Each row of a before or after table is a point. One or more steps were done to the points. Then noise was added and the rows were shuffled. The steps act on columns, c1 being the first. What was done? A step turns or swaps two columns, mirrors them in a line or flattens them onto one, adds a multiple of one to another, or multiplies or shifts one. Angles are multiples of 10 degrees, from the lower column toward the higher: turns from -170 to 170, lines from 10 to 170 but not 90. Use the fewest steps. Two steps may share a column if one is a turn and the other turns, adds or multiplies; they go together, in the order done. Otherwise the lowest column goes first.
In the rows, zero is written as 128.

Before (12 x 2):
[[200  51]
 [ 74 141]
 [ 93 153]
 [ 83 160]
 [166  80]
 [143 154]
 [174  80]
 [182  85]
 [165  81]
 [ 83 153]
 [161 129]
 [152 145]]
After (12 x 2):
[[129  62]
 [125  25]
 [127 168]
 [128 165]
 [123 154]
 [122 133]
 [127 159]
 [127  63]
 [123  76]
 [127 160]
 [131 145]
 [132  66]]
Steps: multiply c1 by 0; multiply c2 by 1.3

Before (14 x 8):
[[ 68 148  73 127  96 123  76 162]
 [131 179 173  67  85 146 129 109]
 [129  84  80 133 101 100 125 124]
 [135 159  70  85 112 152 115 105]
 [175 106  59 104  98 100  73 132]
 [198 128 165 167 206 110 189 130]
 [126 106 115  72  96 182  96 132]
 [153 119 157 132 146 157 190 211]
 [101 127  64  63 126 102 100 153]
 [102 129 188  85  82 194 172 134]
 [120 112  47  89 103 148 120  74]
 [173  73 159 198 244 177 139 198]
 [129 148 133  93 164 125 195 184]
 [ 99  92  98  65 136 104  52  91]]
After (14 x 8):
[[ 97 188 112 160 104 105  45  91]
 [100 151 190 163 166 192 184 134]
 [175 141  31  36 191 179 161 194]
 [131 114 184 210 161 144 138 112]
 [ 72 110 136 139  66 123  59 160]
 [124 163 134 104  71  97 107 124]
 [127 177 152 169  96 184  89 132]
 [118 156 122 149  47 151  93  76]
 [155 133 122 118 160 154 203 208]
 [135 122 120 184  63 155  96 101]
 [132 127 100 163 145 123 197 184]
 [172 160 132 139  54  96  49 129]
 [105 166 107 185  64 102  86 151]
 [196 110  67  95 189 108 209 135]]
Steps: turn c2 and c4 by 150 degrees; turn c3 and c5 by 70 degrees; add 0.3 times c5 to c7

Before (11 x 12):
[[111 132 158 193 141 132 124 134  68 140 140 158]
 [152 124 146 136  24 120 115 153 139 141 149 119]
 [153  79 155 135 126 143 112 143 116 137 127 149]
 [116 135 160 112 130 141 111 140 133 108 117  74]
 [117 121 127 111  63 148 125 158  90 143 151 130]
 [148 138 111 142 126 120  81 155  70  96 110 123]
 [105  51 111 113 110 147 106  85  95 125 143  80]
 [152 132 104 133 140 148 109 156 148 128 111  78]
 [134 130 127 101 128 128 117 110 101 121 165  88]
 [149 123 103 140 138 207 124  85 103  86 120 101]
 [135 114  94 113 139 205  71  91 197 102 117  94]]
After (11 x 12):
[[147  77 136 120 103 136 112 149 115 132 120 149]
 [147 103 128 138 166 133  72  95 197 104 142  92]
 [140 127 135 166 154 129 108 162 147 115 114  92]
 [141 125  12 141  63 130 115 161 139 153 132 126]
 [165 110 130 154 156 131 122  97 102  98 154 116]
 [143 130 128 133 125 128 118 111 104 153 156  81]
 [108 116  52 114 100 128 124 152  88 154 132 120]
 [116 131 142 151  98 127 109 135 132 107 136  77]
 [122  49 100 149 136 139 109  78  95 137 140  81]
 [108 130 154 158 108 129 122 129  70 143 125 192]
 [136 140 118 141 141 125  81 161  71  96 143 131]]
Steps: turn c1 and c8 by 20 degrees; flatten c2 and c6 onto the line at 170 degrees; multiply c5 by 1.3; turn c3 and c5 by -70 degrees; turn c4 and c12 by 40 degrees; turn c10 and c11 by -50 degrees

Before (10 x 20):
[[ 88 134 118  98 156  92 111 146 121  29 118 116  93 155 162 121  95 111
  156 151]
 [158 137 124  93 123  73 131  77  54 159 137 113 108 157 162 108 136  82
   87 131]
 [124 117 137  81 104 103 167  71  79 166  96 130 159 138 151 108 167 102
   98 105]
 [121 124 120 151 103 228 123 139  97 136  99 145 128  95 168 123 137 145
  129 116]
 [146 138 163 105 101 125 148 112 121 166 113 119 113  91 170 130 135 133
  193 117]
 [154 119 116  86 119 107 122 151 122 148 126 120 102 159 125 116 118 144
   79 110]
 [ 38 116 110  96 112 109 117 128 122 168  96 126  87 150  52 104 133 147
  115 129]
 [127 124 122 105 130 191 143 132 111 163 120 114 129 113  77 121 141 122
  100 115]
 [151 119 138 147 100  89 140 139 116 104  97 158  89 185 161 144  85 129
  249 122]
 [126 215 116  93  97 105 116  82  82 125 135 128 157 143 135 139 170 106
   83 118]]
After (10 x 20):
[[145 139 121 105 173 124 148 110 129 164 111 135 123  78 165 132 135 118
  195 116]
 [132 212 150  92 142  96 112  85 160 124 136 145 139 154 138 139 171 149
   82 119]
 [ 39 119 147  93 125  98 120 130 128 171  95 127 121 161  54 103 137 104
  115 127]
 [157 118 136  82 131 105 120 156 128 149 124 131 121 171 127 117 124 116
   77 109]
 [149 120 124 146 158  86 144 137 155 105  98 123 131 178 163 142  85 118
  249 124]
 [127 118 135  84 151 105 167  67 162 171  94 138 146 109 148 110 166 152
   95  97]
 [127 120 149 108 124 188 142 134 128 161 122 139 131 103  78 123 144 132
   99 112]
 [158 137 113  98 128  75 131  78 161 161 136 155 172 152 162 109 129 143
   91 133]
 [122 125 178 151 142 213 123 138 164 137 101 135 115 100 164 121 134 118
  124 117]
 [ 87 138 105  96 100  99 109 149 122  29 115 129 152 164 160 121  91 126
  152 147]]
Steps: turn c3 and c5 by 140 degrees; turn c3 and c6 by -20 degrees; add -0.7 times c7 to c14; turn c9 and c12 by -130 degrees; multiply c12 by 0.4; multiply c13 by 0.4; turn c13 and c18 by 120 degrees

Before (8 x 64):
[[177  67 125  89 206 126  87 115 136 159 154  97 148 150  75 144 181 155
  151 111 121 164 216 108 138 109 157 149  91 116 136 169  85 102 144 131
  106 115 114 181 125 112 129 164 107 185  87 191  82 114 127 122 138 102
   79 138  95  98 124 168 124  85 150 154]
 [222  58 106 116 155 163  83  90 111 153 132 118 104 184 118 132 140 143
  111 115 107 154 175 142 187 140 183 165 116 139 142 119 104 107 122 155
   99  99  77 135  97 117 103 169  95 181  96 172 104 136 115  97 127 100
  147 190 148 130 129 141 137  85 154 169]
 [155 151 131 123 164 140 117 143 157 102  62  84 151 115 122  77 185  81
  119  51 146 177 147  87 102 114 135 101  87  98  98 145 152 137 122 107
   92 128 107 113 123 120 130 133 156 122  30 119 104 139 145 179 111 107
   82 131 106 169 151 131 134 129 115 123]
 [218  70 130  98 169 116 113  98 136 134 122 150 143 178 119 169 108 111
   89 163 161 110 116 142 186 152 169 153 130 105 189 138  82 103 153 131
  134  98  80  95 140 106  74 148 114 189 137 158 113  86 114 130 156 129
  138 166 144  90  84 152 178 125 170 128]
 [109 151 149 166 115 140 164 144 166  82  97  87 154 102 156  94 108  87
   83 126 142 135  86  89  74 129  82  74  76  91 115 123 167  84 103  72
  173 183 134 107 144 168 225 104 175 135 166  82 111 146 100 161 126 141
  125 105 110 151 161 126  80 166 100 136]
 [157 147 183 134 116 152 161 163 124 128 115  66 113 110 121 108 114  61
   89 176 151 129 119  46 122 120 108 140 105 106 142 105 121 104 128  81
  140 185 203 112 184 194 176 136 155 104 173  95 154 142 126 120 126 149
  134 121  77 149 163 103  84 195 143  97]
 [195  71 123 133 161 105  88 119 148 128 107 141 116 163 103 150 138 111
   81 118  90 124 154 129 166 131 179 163 153  87 146 135  90 136 146 163
  117 146 115 114 132 104  99 142 112 181 151 210 114  67 103 106 176 117
  138 180 165  77 125 193 170 121 133 172]
 [151 147 176 163 119 145 153 160 119  98 103 100 133 100 147 115 116  67
  101 118 162 100 117  80 119 121 114  84  65  81 136 119 145  96 115  82
  159 200 172 120 179 176 183  44 202 138 126 100 176 183 120 185 150 117
  108 137  71 142 175 113 101 170  91 124]]
After (8 x 64):
[[161 146 127 156 158 134 124 140 158  96  61  86 128 130 122  74 182  85
  115  44 149 171 144  81  96 115 130 102 107  93  95 150 153 132 123 135
   84 136 104 113 119 117 127 117 154 123  32 118 106 141 107 177 113 109
   81 130 102 167  99 132 134 135 117 120]
 [190  72 126 124 157 133  81 123 145 128 109 143 130  70 106 150 141 109
   77 111  83 122 156 123 161 135 177 167 147  93 145 131  87 134 142 144
  127 142 108 119 139 112  97 159 121 177 148 207 117  73 115 114 185 123
  136 189 169  73 164 192 177 116 141 170]
 [226  50 110 107 159 205  83  83 119 157 133 115 113  88 123 131 136 148
  112 116 109 156 175 145 183 143 184 164 122 135 135 113 104 110 124 137
   97 102  84 134  97 116 109 122 102 187  97 175 104 130 158  98 128 109
  153 190 152 130 149 146 139  87 159 173]
 [153 154 185 112 115 142 157 159 119 127 117  69 133 156 118 105 107  68
   96 175 155 142 118  51 118 123 110 146 121 112 140 103 122 110 131 130
  133 189 203 122 175 194 180 108 159 106 176  93 159 139 144 113 119 147
  133 113  77 149  69 103  78 192 145  94]
 [217  69 130 141 172 155 116  98 145 139 115 154  96  79 118 160 116 119
   91 160 163 105 120 149 189 150 162 148 129  99 190 133  84 101 153  88
  140 108  77  97 141 102  76 143 114 188 133 153 103  95 145 119 144 131
  132 157 144  91 157 156 180 126 174 134]
 [109 154 154 151 113  88 166 151 166  82  89  80 166 170 156  93 101  84
   82 124 146 129  85  94  64 124  80  78 100  86 109 122 171  87  95 128
  171 192 130 105 149 167 222 101 165 136 165  81 103 146 145 169 118 146
  131 112 115 151  60 121  84 159 101 142]
 [145 150 169 138 126  15 153 164 114 101 103  91 159 159 148 107 121  65
  101 121 156 103 111  77 117 126 117  82 100  81 138 123 146  95 120 148
  154 200 168 113 179 173 186  66 200 138 131 100 186 184 131 180 147 116
  109 133  72 148  63 123 104 172  92 128]
 [178  69 123 152 202 187  84 120 132 163 145 102  83  85  68 143 180 153
  155 111 120 172 211 111 142 103 157 150 111 108 138 171  82 104 147 119
  110 128 110 189 124 107 128 151 103 189  91 187  84 115 106 126 138 103
   86 141  90  97 136 163 125  85 150 155]]
Steps: swap c4 and c13; multiply c44 by 1.6; turn c6 and c44 by -70 degrees; add 1 times c60 to c51; turn c14 and c51 by 150 degrees; multiply c29 by 0.4; mirror c36 and c59 in the line at 30 degrees
